Every row gives one point. Each copy is the shape, with its points in the same order, turned, moved and blurred by noise. Say if it was mirrored as well.

Shape, 8 rows:
[[ 3.5  2.6  0.3]
 [ 3.1 -9.5 -0.2]
 [ 5.0  4.5  1.3]
 [ 1.8  4.1 -0.8]
 [ 0.0 -2.6 -0.2]
 [ 5.3  4.0  6.7]
 [-8.4  4.0  2.8]
 [ 4.9  0.5  1.2]]
Copy 1:
[[ 1.4  3.9 -0.4]
 [ 2.0 -6.7  5.4]
 [ 1.5  6.5  0.0]
 [ 1.0  4.2 -3.3]
 [-0.1 -1.8 -0.2]
 [-2.9  7.6  3.7]
 [-7.2  0.5 -7.9]
 [ 1.9  2.9  1.8]]
Copy 1 is: only turned
Copy 2:
[[  2.2  -1.6   4.4]
 [  5.5  -0.7  -7.2]
 [  2.9  -2.9   6.6]
 [  0.0  -0.2   4.7]
 [  0.4  -0.6  -1.5]
 [  2.4  -6.8   5.9]
 [-10.4  -1.6   1.2]
 [  3.6  -2.1   2.2]]
Copy 2 is: only turned
Copy 3 (8 x 3):
[[ 1.0 -2.2 -3.5]
 [-8.4  1.7 -9.9]
 [ 3.3 -3.3 -4.3]
 [ 1.2 -2.2 -1.0]
 [-3.8  1.3 -3.7]
 [ 6.3  0.0 -7.2]
 [ 2.0  7.3  4.0]
 [ 0.3 -2.3 -6.4]]
Copy 3 is: mirrored

Shape (10 x 4):
[[ 0.9 -2.4  0.4  2.9]
 [ 0.7  7.4  3.4 -0.7]
 [ 5.6 -6.5  3.3  0.6]
 [ 2.1  2.2  6.1  5.7]
 [ 2.1 -4.3 -2.5 -0.6]
 [-8.3 -6.3  0.5  5.2]
 [-7.9  5.3 -2.4  0.0]
 [-4.5 -1.6 -0.1  0.3]
 [ 1.5  5.3  7.1 -0.7]
 [-4.5  3.9  1.8 -1.3]]
Copy 1:
[[ 0.9  0.5  1.6  5.6]
 [ 0.0  1.1 -7.5 -0.1]
 [ 7.8  1.1  3.0  5.5]
 [ 1.3 -3.0 -5.1  8.4]
 [ 2.4  4.2  4.7  2.2]
 [-4.8 -6.6  7.7  4.0]
 [-8.2 -1.2 -2.2 -3.0]
 [-2.2 -1.8  1.9  0.3]
 [ 3.3 -1.4 -7.3  1.6]
 [-2.9 -2.2 -2.7 -1.2]]
Copy 1 is: mirrored
Copy 2:
[[ 0.2  1.6  1.4 -4.7]
 [-0.1  6.1 -1.7  5.4]
 [ 5.4 -4.3  3.7 -3.1]
 [ 3.4  6.1  3.8  0.0]
 [ 0.8 -2.6 -1.4 -4.4]
 [-8.5  0.4  4.8 -7.3]
 [-9.3  6.0 -4.1  0.0]
 [-5.1  0.8  0.1 -3.3]
 [ 1.7  4.8  2.8  5.2]
 [-5.0  3.3 -0.4  2.5]]
Copy 2 is: mirrored
Copy 3:
[[-1.7 -0.1  4.8 -2.1]
 [ 3.3  5.5  4.1  6.3]
 [ 3.2 -0.5  8.0 -7.2]
 [ 0.1  0.1 11.5  3.3]
 [-0.9  1.0  1.9 -5.1]
 [-3.6 -9.6  2.9 -0.4]
 [-2.6 -1.5 -3.7  6.7]
 [-0.2 -3.0  1.0  0.8]
 [ 5.4  3.2  7.4  5.4]
 [ 2.0  0.5  0.2  5.7]]
Copy 3 is: mirrored
Copy 4 (10 x 4):
[[  0.6  -0.3  -3.5  -4.1]
 [ -2.0  -2.8   7.0  -4.3]
 [ -2.6  -3.6  -7.2  -5.7]
 [  3.3  -2.3   1.7 -10.4]
 [ -2.3   0.5  -5.4  -0.9]
 [  8.9  -0.6  -4.4   2.5]
 [  2.2   1.2   6.9   3.1]
 [  2.1  -1.5  -0.5   2.0]
 [ -0.1  -7.0   4.2  -6.8]
 [  1.9  -3.7   4.3   0.1]]
Copy 4 is: only turned

Shape, 11 rows:
[[-3.2 -0.8  0.0  3.0 -2.3 -6.6  1.9 -5.4]
 [ 2.3 -6.2 -5.8  3.4  6.8  6.3 -3.3 -4.9]
 [-3.2 -6.5  0.2  1.5 -4.8 -2.1  3.4  2.2]
 [-5.4 -3.3 -1.0 -0.2 -3.5 -2.8  8.6 -1.9]
 [-1.5 -2.1 -7.5  4.4  4.2 -0.2 -7.6  4.0]
 [-2.0 -3.0 -8.3  1.4  6.6 -5.0 -2.8  1.7]
 [ 1.5  4.7 -2.8  1.2 -3.7  4.8  0.0 -4.3]
 [ 1.3 -4.6 -7.6  6.0 -0.7 -2.1 -0.5 -1.2]
 [ 6.4  4.8 -1.1 -2.2 -2.6 -1.2 -1.3 -6.4]
 [-0.6  1.2 -5.4 -3.8 -2.9 -2.5 -0.1 -5.2]
 [-0.3  0.6 -1.2  1.0 -2.2 -4.3  6.1 -0.9]]
Copy 1 (11 x 8):
[[-4.5  7.7 -2.4  3.3 -4.3 -2.4 -3.4  0.1]
 [ 8.2  6.9 -3.2  2.3 -6.2  8.5  0.0  6.9]
 [-5.4 -0.6 -3.4  4.3 -8.1  0.8  1.7 -1.5]
 [-9.4  4.2 -2.7  7.3 -3.9  0.8  3.0 -0.6]
 [ 4.0  0.5 -5.2 -0.5 -4.5  8.1 -9.1  1.5]
 [ 1.2  1.5 -9.6  5.5 -2.5  6.5 -9.2  3.3]
 [-0.1  4.1  6.7  0.4 -0.2  2.7  0.0  5.0]
 [-1.8  3.3 -3.7  1.2 -7.9  5.0 -4.8  5.3]
 [ 1.6  3.9  4.7  1.4 -0.4 -4.8 -1.9  8.3]
 [-0.8  4.6  2.7  7.8 -1.4 -0.1 -3.8  3.9]
 [-6.9  2.5 -2.0  3.9 -1.4 -0.7 -0.6  2.9]]
Copy 1 is: mirrored
Copy 2 (11 x 8):
[[ -2.6  -0.5  -4.6  -1.2   6.4   2.9   6.7  -0.7]
 [ -0.4  -7.0  -9.0   4.9  -5.9  -7.3   4.9   3.6]
 [ -4.9  -6.1  -0.8   0.9   2.2   4.9  -0.8  -1.5]
 [ -5.5  -4.3  -3.7  -5.1   1.5   6.5   3.1  -3.4]
 [ -2.4  -2.4   0.5   3.1   1.0 -11.3  -0.7   1.5]
 [ -3.8  -4.2  -1.6  -0.6   1.7  -9.6   4.5  -3.2]
 [  3.4   2.1  -7.1  -3.9  -1.0   0.0   0.3   5.6]
 [ -1.3  -6.8  -5.1  -0.2   4.9  -5.3   1.1   3.2]
 [  9.8   0.5  -5.4  -1.9   2.2   1.5   5.2   1.9]
 [  2.2   0.5  -7.3  -3.7   3.5  -0.3   2.0  -2.1]
 [ -1.0  -3.5  -0.8  -5.9   2.5   4.2   5.0  -0.2]]
Copy 2 is: mirrored
Copy 3:
[[-0.2  3.2 -1.2  5.9  3.7 -3.4 -5.5  1.5]
 [-0.9 -4.6 10.3  3.0  1.4  4.6  5.0  2.0]
 [ 3.2  1.7 -4.0  8.8 -3.3  1.0 -0.7  0.0]
 [ 0.6  4.5 -3.6  7.8 -0.2  1.3 -3.9 -5.5]
 [-4.7  2.5  4.8  3.6 -3.0  2.9  5.9  8.8]
 [-6.0  4.6  2.9  7.7  3.2  1.7  5.9  4.8]
 [-2.4 -2.6  0.9 -4.9 -1.0  1.8 -4.5 -0.2]
 [-2.5 -0.1  2.0  7.8  1.7  5.0 -1.6  5.2]
 [-3.3 -4.3 -2.8 -3.9  5.3 -2.8 -3.0  2.0]
 [-7.0 -2.0 -1.4  2.0  1.9 -2.9 -2.1 -1.4]
 [-0.4  3.3 -4.8  3.2  3.3  1.5 -3.0 -0.9]]
Copy 3 is: only turned

Shape:
[[ -0.8  -2.9   1.3   4.6  -4.0   1.8   2.0   4.3 -12.7]
 [  2.8  -5.4   0.9  -4.2   2.1  -3.2  -2.2  -0.1  -4.9]
 [ -0.7   2.1   3.3   8.2  -3.7  -2.1   3.3   5.1   4.5]
 [  0.7  -2.0  -5.1   2.8  -2.4   4.6  -1.0  -1.9   0.1]
 [  1.2  -4.1  -8.1  10.2  -1.1  -0.3   4.6   7.5  -4.2]
 [  4.8   5.9   1.4  -0.4   1.1  10.2   6.0   1.2   3.6]
 [  0.5  -3.4   3.5  -3.8   1.0  -0.7  10.1  -1.3   2.1]
 [ -1.1   1.6  -3.2  -5.4   0.6  -1.9  -0.8   3.9  -0.4]
 [ -1.1  -4.6  -7.0  -3.4  -1.6   5.2   2.2   2.7   3.7]
 [  5.5   0.0   1.7  -2.3  -2.2  -2.9  -0.5   1.3  -4.1]
 [ -0.3   8.8   2.2  -3.0   1.4  -1.2   2.4  -0.2  -1.6]
 [  8.2  -1.7   1.8  -2.8  -4.9  -2.8   0.6  -0.7   4.2]
 [  4.5   1.0   3.4  -3.7   1.4   5.3  -0.4  -0.6   4.5]]
Copy 1, 13 rows:
[[ 2.6 -2.6  3.2  0.1  8.5  1.7  6.3 -2.8 -7.1]
 [ 2.1  2.7  2.5 -3.9  2.7  7.0 -4.7 -2.1 -0.9]
 [ 7.1 -0.1 -3.7  5.9 -3.3 -6.7  2.1 -3.5 -2.8]
 [ 2.7 -2.3  2.7  2.2  1.1  1.5  1.8  1.4  5.7]
 [14.7 -4.6  3.8  0.1  5.2 -2.2  5.2 -0.5  1.6]
 [ 1.4  6.7 -7.1  6.7  0.4  0.9  6.1  7.0  3.9]
 [ 2.9 10.4 -3.5 -0.4  0.3  0.4  1.0 -6.1  3.4]
 [ 3.6  5.3  3.1 -2.6 -3.7  2.9 -1.1  2.6 -0.6]
 [ 6.6  2.7  3.8  0.3 -3.8  6.4  4.7  0.9  7.3]
 [ 2.6  3.8  2.1  2.0  3.8  2.9 -5.0  0.5 -3.8]
 [-1.3  7.0 -1.3 -1.4 -1.3 -3.5  1.1  5.3 -3.0]
 [ 4.6  6.1 -0.7  6.8  0.2  2.6 -7.4 -0.8  1.2]
 [ 0.5  4.4 -5.9  4.7 -3.1  4.7 -1.2  2.8  2.2]]
Copy 1 is: mirrored
Copy 2, 13 rows:
[[ 2.7 -0.4 -4.9  1.2 12.2  1.1 -0.8  3.1 -5.5]
 [-2.5 -4.4  4.3 -4.3  3.8 -0.4  3.6  6.0 -4.5]
 [ 8.3 -0.5 -4.5  5.8 -1.6  0.4  2.8  4.4  4.5]
 [-1.8 -1.7 -4.5 -2.8  0.0  6.4  1.0 -0.1  1.5]
 [ 5.7 -7.8 -3.5  1.3  8.6  4.1 -4.5  0.1  4.3]
 [ 4.9  5.7  2.5  3.3 -3.1 10.6  4.1 -2.6 -2.9]
 [ 8.4 -2.8  3.5 -4.4 -3.8 -0.1  4.8 -0.6 -5.4]
 [-3.0 -2.8  4.1  3.9  0.3  0.5  5.3 -0.5  0.4]
 [ 0.2 -5.2 -0.3 -1.7  0.0  5.4  7.3 -5.5  2.7]
 [-0.8 -3.8  1.4  0.9  0.9  2.6  2.9  7.1 -5.5]
 [ 0.3  2.4  4.7  5.6 -3.9 -1.0  0.8  0.3 -4.7]
 [ 1.6 -5.3  0.2  0.4 -5.7  6.4  5.8  7.3 -3.0]
 [-0.2  3.5  3.5 -0.6 -4.5  6.8  7.7  1.6 -2.1]]
Copy 2 is: mirrored
Copy 3 (13 x 9):
[[  0.9  13.0  -3.9   2.4   1.0   0.2 -11.2  -3.3   1.7]
 [  3.9   0.3  -2.1  -2.0  -3.1   5.3  -8.4  -1.1  -1.1]
 [ -4.1   7.0  -5.0   5.7   0.5   1.2   4.0  -8.0  -1.0]
 [  3.6   4.2   2.8   1.4  -3.0  -3.9  -1.1  -1.8   2.8]
 [  7.4  12.2  -5.6   2.9  -3.2  -0.9  -0.6  -9.2   5.8]
 [ -4.0   2.5   9.8   0.7   4.0   2.2   2.3  -7.1   6.7]
 [ -4.7   4.1  -1.0  -5.2  -2.2   7.7   0.7  -0.5   4.1]
 [  3.2  -2.5  -3.0   4.3   0.3   4.3  -3.0  -1.4   5.0]
 [  1.5   0.6   1.7   1.5  -6.7   0.2   0.4  -1.8   9.7]
 [  3.1   3.0   0.1   2.2   0.2   7.2  -5.7  -2.5  -2.4]
 [ -1.2   0.4  -0.4   2.4   9.0   5.4  -1.4  -0.9   2.5]
 [  0.8   1.7   4.0   3.1  -5.0   7.9   1.2  -2.2  -4.1]
 [ -2.8  -2.7   6.7  -0.6  -0.4   3.1  -1.3  -4.6   1.1]]
Copy 3 is: only turned

Shape, 16 rows:
[[-2.4 -4.1  7.6  1.2 -6.3 -1.0  0.2 -3.3  7.3 -8.5  2.4]
 [ 3.8  4.1 -0.1  3.7 -6.0 -1.6 -3.1  0.2  4.2  2.2 -7.6]
 [-5.6  3.8 -4.1  0.5 -4.1 -5.2  5.4 -3.6  4.3 -1.7  2.6]
 [ 1.8  6.4  6.7 -7.6 -4.1  4.7  1.8 -3.2  7.3 -9.6  5.2]
 [ 1.4 -0.5 -4.4  5.2  4.4  2.3 -2.5  2.6 -0.2 -1.3  3.2]
 [ 1.0  1.2 -5.4 -1.1 -3.6  0.4  6.8  4.1  1.6 -1.6 -6.0]
 [-1.0 -1.5  7.0  5.3 -1.8  2.9 -2.6  1.0  5.2  1.4  4.1]
 [-2.4 -4.4  5.6  1.5  0.8  1.0  9.3 -5.3  7.5 -2.4 -1.9]
 [ 5.6  3.7  3.1  0.8 -5.8 -1.6  0.2 -1.9 -0.4 -0.6  1.0]
 [-4.2 -2.4  4.3 -4.8  3.9  4.3  1.6  1.8 -4.3 -1.5 -0.9]
 [ 3.6 -4.1 -2.0 -2.4 -2.3 -2.5 -3.1  1.2  2.5  0.3  0.1]
 [-5.1 -3.9 -5.6 -4.0 -1.4  7.5 -2.0 -5.3 -4.2  0.7 -3.8]
 [-9.4 -0.9 -3.1 -5.8 -3.3  4.7  6.6 -4.4 -2.0 -9.6  1.0]
 [-2.9  4.8  1.7  2.4 -4.4  0.8 -4.8  0.0 -3.1  2.9  1.1]
 [-4.3  3.8  6.1  4.8 -1.3  0.0 -4.0 -4.3 -4.5  1.3 -3.3]
 [ 2.9  7.1 -1.2 -2.3 -4.7 -3.7 -4.5  0.2  1.4  0.0 -5.8]]
Copy 1 (16 x 11):
[[  4.9  -4.7  -6.8   2.8   5.8  -7.0   2.8  -8.3   4.1   4.3  -3.0]
 [ -6.0  -2.1  -2.4   7.2   3.7   1.8  -1.7   2.4   8.7   3.5  -2.6]
 [ -1.8 -11.2  -4.4   0.2   3.2   4.6   6.4  -3.1  -1.2  -0.4   0.3]
 [  4.6  -2.0  -0.6  -3.1   9.6   0.4   8.7  -7.4   4.5   7.6  -9.9]
 [ -4.3  -0.1  -1.5  -6.6   1.2  -2.5  -2.2   4.1   0.4  -1.6  -2.1]
 [ -0.1  -9.5   3.2  -0.1   2.7   2.8  -0.6   5.3   5.2   4.4   1.4]
 [  1.5   1.4  -5.0  -2.3   2.1  -2.6  -2.6  -4.6   6.0  -3.0  -4.3]
 [  6.2 -11.3   0.5   3.6   5.7  -4.7  -0.7  -4.5   3.3  -2.8  -6.1]
 [ -1.7   1.3   0.1   4.0   7.6   1.2   2.8  -1.5   4.0   2.8   0.6]
 [  8.1  -0.4   4.8  -0.7  -3.8  -1.7   2.8   1.6  -1.2   0.9  -4.6]
 [ -3.9  -1.5   1.6  -0.5   0.8  -2.7  -2.7  -2.9   1.4   4.3   1.7]
 [  3.7  -2.4  -1.0   1.0  -1.6   3.9  -6.8   2.1  -7.9   6.1  -3.2]
 [ 10.2  -9.7  -3.5  -1.2   2.1   1.8   4.6   1.3  -6.8   6.8  -2.8]
 [ -1.1   4.0  -4.1   2.0   0.1   5.3   1.3   1.1   2.0  -0.5  -0.6]
 [  1.1   3.5  -5.5   6.9  -0.7   1.6   2.8   2.2   0.9  -2.6  -4.6]
 [ -7.1  -1.8   0.9   5.0   0.1   2.9   3.7   2.2   5.2   6.7  -2.6]]
Copy 1 is: only turned
Copy 2, 16 rows:
[[ -4.2   0.9   8.8  -3.8  -7.8   1.6   1.9  -1.0   3.6 -10.6  -1.8]
 [ -2.1   0.7   1.1  -2.2   2.1   3.6  -4.0  -9.8   3.0   0.9  -3.9]
 [ -3.8   3.3  -2.4  -1.4  -3.2  -7.3  -2.4  -0.2   7.5  -5.3   1.6]
 [ -6.2   9.4   3.4  -5.2  -6.2  -3.3   9.8  -2.4  -0.5  -7.4  -6.6]
 [  5.4   7.2   1.6  -2.0   0.3   3.2  -1.4   3.6   4.6   3.0  -0.7]
 [  1.6   1.4  -0.4  -1.4   3.0  -3.4   2.8  -7.0   4.7   1.0   5.4]
 [  0.4   5.0   5.2  -6.0  -7.3   4.9  -4.7  -0.7  -1.7  -1.9  -1.6]
 [ -4.6   1.3  11.4  -3.4  -8.3  -4.6   0.7  -0.9   4.9  -0.4   3.8]
 [  2.5   1.3   1.5  -0.9  -3.3  -2.4  -0.4  -5.2   0.0  -2.8  -7.7]
 [ -0.5   0.3   0.7  -0.8  -5.3   1.1   7.1   5.1  -2.4   3.9   3.2]
 [  2.0  -0.8   3.8  -5.5   4.4   0.6  -1.2   0.4   0.6  -2.0  -2.1]
 [ -4.0   3.2   0.9   7.0   4.2   0.7   1.4   3.4  -3.2   1.7   4.2]
 [ -4.5   5.9   0.3   6.0  -3.5  -4.7   8.8   4.0   2.7  -6.1   7.3]
 [ -0.6   2.6  -4.6   0.9  -3.4   3.4  -4.1  -0.9  -1.7  -1.2  -4.0]
 [ -2.3  -1.1  -1.3   4.3  -8.5   5.3  -3.2  -0.1   0.3   2.1  -4.7]
 [ -3.1  -1.3  -4.2  -1.9   3.4   1.9   1.0  -6.4   3.0  -0.2  -7.1]]
Copy 2 is: only turned
Copy 3 (16 x 11):
[[ -5.3  -2.0   3.6  -7.8   2.6  -8.1   6.7   4.9   6.1  -4.3   4.2]
 [  4.1  -4.2   4.4   2.7  -3.3  -7.9   2.3  -7.0   4.1   1.7   0.5]
 [  3.9   3.8   2.7  -4.4   3.8   2.3   5.2  -2.5   9.4  -2.2  -0.4]
 [ -3.5  -1.0   4.2 -12.6  -8.5  -3.8  10.0   1.4   3.0  -8.2   0.5]
 [  3.0   1.1  -2.0   5.0  -1.2  -0.6  -1.2   3.4   0.3  -5.9   1.4]
 [  1.7  -2.1   5.4   1.9   1.4   0.1   3.2  -1.9   3.5  -0.4  -9.0]
 [ -1.7  -4.8   3.1  -3.1  -1.3  -2.7  -2.3   2.7   2.5  -4.4   8.1]
 [ -2.6  -3.5   9.9  -3.8   6.9   0.6   7.0   2.1   0.3  -5.2   3.1]
 [ -2.2  -1.2  -0.2  -1.1  -3.7  -3.8   3.9  -5.0   2.7   0.7   2.7]
 [ -1.7   3.2   3.9  -4.3   1.3  -0.7  -2.1   4.6  -7.0  -0.7  -2.4]
 [ -1.8   0.3   0.3   0.2   0.9  -5.9  -2.9  -3.6   2.4  -4.8  -1.8]
 [ -2.0  10.6   9.8   2.7  -2.3  -3.5  -2.6   1.7  -0.8   0.0  -1.3]
 [ -2.8  10.5   7.7  -4.6   0.0   0.8   7.3   8.1   3.9  -1.9  -5.7]
 [  1.6   2.6   0.7  -0.8  -5.0  -1.9  -3.5   0.1   3.5   3.8   4.7]
 [  2.2   1.8   2.4  -2.6  -1.3  -4.4   1.6   1.2  -1.5   7.4   7.6]
 [  5.0   0.9   0.4  -1.9  -4.9  -7.4   2.8  -6.7   2.5  -0.5  -2.2]]
Copy 3 is: only turned

Shape, 15 rows:
[[ -4.8   1.0   2.5   0.2  -1.3  -0.4   4.5  -3.4   6.8   2.3   0.2  -0.1]
 [ -3.5  -9.0   0.7   1.4  -5.8  -0.9   3.6   7.5   7.1   3.3  -4.6   3.1]
 [ -3.4   5.0  -0.2  -1.6   0.9  -3.6  -4.8   0.7   0.9  -4.8  -0.5   0.0]
 [ -4.8   5.6   3.1  -0.4   0.5   6.0   3.2  -2.4   4.7 -14.7   0.9   3.3]
 [  2.5   2.2   0.9  -1.2   1.7   0.9   2.1   1.5  -8.2   0.8  -8.5   0.0]
 [ -2.8   2.0  -0.1   1.6  -1.6   0.5  -4.9  -3.5   4.9   2.9   0.2  -7.6]
 [  7.5   5.6   0.1  -4.1  -0.1  -3.1   3.8   6.6   2.7   2.3  -3.3   3.1]
 [ -4.4   1.4   2.3   1.7  -0.7   0.1  -0.4  -3.4  -3.9   2.9   0.7   2.4]
 [ -5.7   5.7  -1.1  -0.1  -5.0   3.5   3.2  -3.0   7.0   2.2  -5.4   1.2]
 [ -3.5  -0.6  -1.0  -1.3  -1.7  -2.6  -3.6   0.7 -13.0   2.4  -1.5   0.3]
 [ -2.7  -3.5  -0.9 -14.2  -3.1   6.8   2.2   2.8   6.8   2.7  -3.7   0.3]
 [ -0.9   3.7   0.8  -4.6  -2.7  -3.3   4.0  -2.9  -3.7  -2.1  -0.4  -6.7]
 [ -1.1   5.5  -0.5  -0.4  -2.9   1.1   2.2   0.9  -2.8   1.6   2.1  -6.0]
 [ -2.6   3.0  -4.4   0.7   0.7   2.6   3.8  -3.8   5.8  -6.9   0.5   1.9]
 [  1.9  -1.4   0.0  -0.5  -7.9  -2.9 -10.2  -1.5   7.2   1.3   1.1  -0.4]]
Copy 1:
[[  1.6   3.3  -1.2  -7.6  -3.4  -1.9   2.1   3.5   4.8  -5.8  -5.0  -5.9]
 [  3.8   2.6  -7.0 -10.1 -12.0   3.1  -0.1  -1.8   4.4  -4.4   3.6  -1.7]
 [ -2.1  -0.5  -0.8   3.1  -1.8  -1.5   4.7   2.2  -4.5  -4.6  -2.7  -3.1]
 [ -3.8  -2.7  -4.9  -8.5   3.5   1.3   0.7   9.5  -8.8  -1.7  -7.6  -5.0]
 [ -4.9   1.5  -4.5   2.6   1.1   1.4  -2.3  -6.6   5.0   0.8  -4.0   1.8]
 [ -1.1   2.5   5.7  -1.0  -4.5  -4.6  -2.1   2.8   2.6  -4.5  -0.1  -8.3]
 [  3.6  -5.2  -5.8   0.7   0.2   6.7   4.4  -5.1   7.2  -5.2  -2.7  -5.8]
 [  0.9   3.7   1.1  -1.5  -2.3  -2.8   0.4   1.9   3.8   1.1  -6.3   1.4]
 [ -3.8   4.4  -1.2  -7.1  -6.0   2.2   2.3   2.0   2.6  -2.1  -8.2 -10.4]
 [ -2.7   4.2  -0.8   6.8  -3.2  -0.5   0.8  -0.5   4.2   4.6  -1.3   6.6]
 [  3.5   9.6  -7.0  -1.5  -3.4  10.1  -4.4   4.9   3.3  -6.9  -0.4  -9.1]
 [ -5.1   0.7  -4.1   3.3   2.7  -3.0   1.1   5.7   7.4  -3.1  -1.7  -3.5]
 [ -4.1  -1.2   1.8   1.1   0.4   1.1   1.0   4.3   7.6  -0.9  -1.4  -3.2]
 [ -2.0   0.2  -2.4  -8.3   2.3  -0.8   4.7   4.1  -3.1  -0.1  -3.1  -8.2]
 [  7.0  -1.5   0.2   2.9 -10.3  -3.5  -0.3   2.3  -1.1  -1.5   0.9 -10.2]]
Copy 1 is: only turned
Copy 2:
[[  3.1  -4.3   0.7  -0.8   0.9   0.4  -5.7  -0.3   2.4   1.1   5.0  -7.6]
 [  6.1  -4.6   2.6  -6.5  -8.2   6.0   2.4  -5.4  -0.9  -1.6   7.9  -7.5]
 [ -3.1  -4.6  -0.3  -3.7   0.8  -2.7   1.9   1.7   2.8   2.2  -2.5   0.2]
 [  2.6 -10.0  -4.0  -1.2  -7.3  -6.8  -5.7   5.2   4.6   5.3  -7.2  -5.9]
 [ -0.5   1.0   5.2  -1.8  -5.6   0.2  -3.0   4.7  -3.0  -7.0  -0.7   4.2]
 [  1.0   0.4  -4.6   1.4   4.3   3.2  -0.1  -0.7   6.3  -0.9   2.2  -2.2]
 [  1.3  -1.0   1.5  -9.1  -3.1  -7.9  -3.5  -3.3  -2.2  -4.9   5.4   3.0]
 [ -1.4  -4.0   4.4   4.4   0.4   1.7  -2.9  -0.5  -1.6  -0.9  -0.2  -2.0]
 [  1.7  -0.3   2.1  -2.7  -1.8  -0.7  -6.3  -2.7   6.8  -2.5  -0.5  -9.6]
 [ -3.0  -0.8   6.1   2.2   0.7   3.8   3.7   1.8  -7.5  -4.3  -4.2   2.3]
 [ -0.9   4.3  -5.9  -5.2  -7.5  -2.9   0.0  -0.3  -4.3  -3.3   5.1 -13.0]
 [  4.0  -1.6  -0.3  -2.4   5.1  -1.9  -1.9   6.9  -2.9  -4.1  -1.9  -1.9]
 [  3.4  -0.5  -2.5  -1.3   3.9   0.9  -4.6  -0.3  -2.3  -3.2  -3.1   0.2]
 [  5.3  -2.3   0.2  -0.9  -3.4  -5.8  -3.4   1.4   4.3   6.4  -2.2  -5.0]
 [  0.7  -3.8  -3.4   1.5   1.7  -2.4   8.9  -6.2   6.1  -3.3   4.5  -3.4]]
Copy 2 is: only turned
